Each row is a point. Any point is a mix of the corners, with weights that add up to 1. It lies inside the corners' shape when no weight is negative. Say inside or outside, and name the corners with a negative weight.
(in the rows, 128 means zero)

Corners:
(1): [117 135 216]
(2): [ 82 135 162]
(3): [105 235  61]
(4): [134  65  90]
Points:
[117 151  88] -> inside
[104 134 136] -> inside
[127 124 104] -> outside (2)
[ 87 135 157] -> inside
[101 179 161] -> outside (4)
[122 125  87] -> inside
[112 135 192] -> inside

Corners:
(1): [177   7  95 143  52  83]
(2): [159 157 195 108 130 101]
(3): [151 161 100 127 121 133]
(4): [179  45 122 141 137 211]
(5): [182 136 137 137 166  96]
(6): [126 150 111  77 139 137]
(7): [ 69 191  95 148  99  77]
Points:
[144 134 120 115 117  98] -> outside (4)
[147 122 141 125 110 104] -> inside
[148 141 131 106 136 121] -> inside
[135 129 127 121 122 110] -> outside (3)
[143 152 134 108 141 135] -> outside (1)
[169 112 125 136 135 103] -> inside

Corners:
(1): [179 159 126 162 217 179 143  79]
(2): [ 62 150 149  87 101 131  56 183]
(3): [ 54 142 119 213 203 142 106 173]
(4): [103  49 164 164 119  21 121 126]
(5): [ 93 143 157  97  70 130 113 181]
(6): [190  81  88 119 112  53 148  54]
(7): [156 117 102  68  92 164 152  35]
(8): [ 60  88 138  42 124 148  45 209]
(9): [160 239 100 138 170 158 200  62]
Points:
[105 141 135 120 144 135 114 123] -> outside (5, 6)
[122 125 121 103 114 135 123 102] -> inside
[125 134 102 136 162 131 119 107] -> outside (4, 5)
[137 126 117 126 156 129 124 103] -> outside (5)
[100 154 139 121 143 150 104 146] -> outside (6)
[113 100 140  95 104 111 101 133] -> outside (3, 9)
[145 164 117 108 127 131 152  91] -> outside (3)
[163 162 107 137 148 172 166  65] -> outside (2, 4, 8)

Corners:
(1): [169 227 148 200 120  97 102 168 102 224 188]
(2): [191 165 142 173 141 121 146 122 184 156 231]
(3): [215 228 140 105 148 112 109 153  94 139 186]
(4): [210 197  88 158 177 144 133 118 107 218 221]
(5): [133 171  81 124 120  77 177 111 184 102  92]
(6): [ 63  91 135 137 116  76 102 120 117  43  41]
(7): [156 234 123  88 162 133 113 141 179 155 164]
(8): [ 87 111 107 167 193  95 139 160 117  81  92]
(9): [132 112 176  63 167  64 156  92 119 150  91]
(10): [ 83  64  94 105  97  54 151 163 117  71  99]
(11): [193 176 136 125 113 184 138 174 148 166 141]
(12): [  7  60 140 158 108 102 214 107  63  94 121]
Points:
[118 140 127 142 145  99 129 140 118 106 117] -> inside
[125 115 131 118 131  94 153 136 131  97 113] -> outside (1, 4, 7)
[112 140 131 145 129  95 138 129 115 125 121] -> inside
[117 141 135 115 132  95 135 143 125 118  99] -> outside (2, 4)
[123 134 119 121 129  91 137 142 124 114 129] -> inside
[141 162 133 136 125  97 136 136 126 149 151] -> outside (8)

Corners:
(1): [106 127 108 106 118 120 164 159 137 131 153 127]
(2): [143 136 121  94 121 134 107 111 122 142 133 124]
(3): [143 129 124 130 135 139 133 121 133 140 105 131]
(4): [139 125 147 121  24 134  89 150 111 116 150 116]
(5): [106 106 116  98 136 158 149 168 137 118 129 136]
(6): [131 115 132 140 146 123 110 102 125 134 109 149]
(7): [119 141 149 150 142 146  91 125 122 119 120 119]
(8): [128 129 101 110 136 102 101 148 145 135 120 110]
(9): [121 139 117 106 137 129 134 136 134 103 113 143]
(10): [121 137 110 118 136 135  95 154 106 131 125 131]
(11): [120  67 140 109 150 125 249 122 109  86 123 155]
(12): [141 113 188 129 144  80 111 129  99 110 107 157]
(13): [195 140 116 106 117 131  96 103 140 126 131 149]
Points:
[116 110 141 118 115 122 126 150 113 118 131 129] -> outside (3, 9, 13)
[129 121 135 124 134 122 127 127 116 120 113 134] -> outside (1, 5, 13)
[132 140 111 123 142 137 108 135 141 130 123 133] -> outside (2, 4, 11, 12)
[152 135 149 128 100 133  70 125 114 135 120 132] -> outside (1, 8, 9, 11)
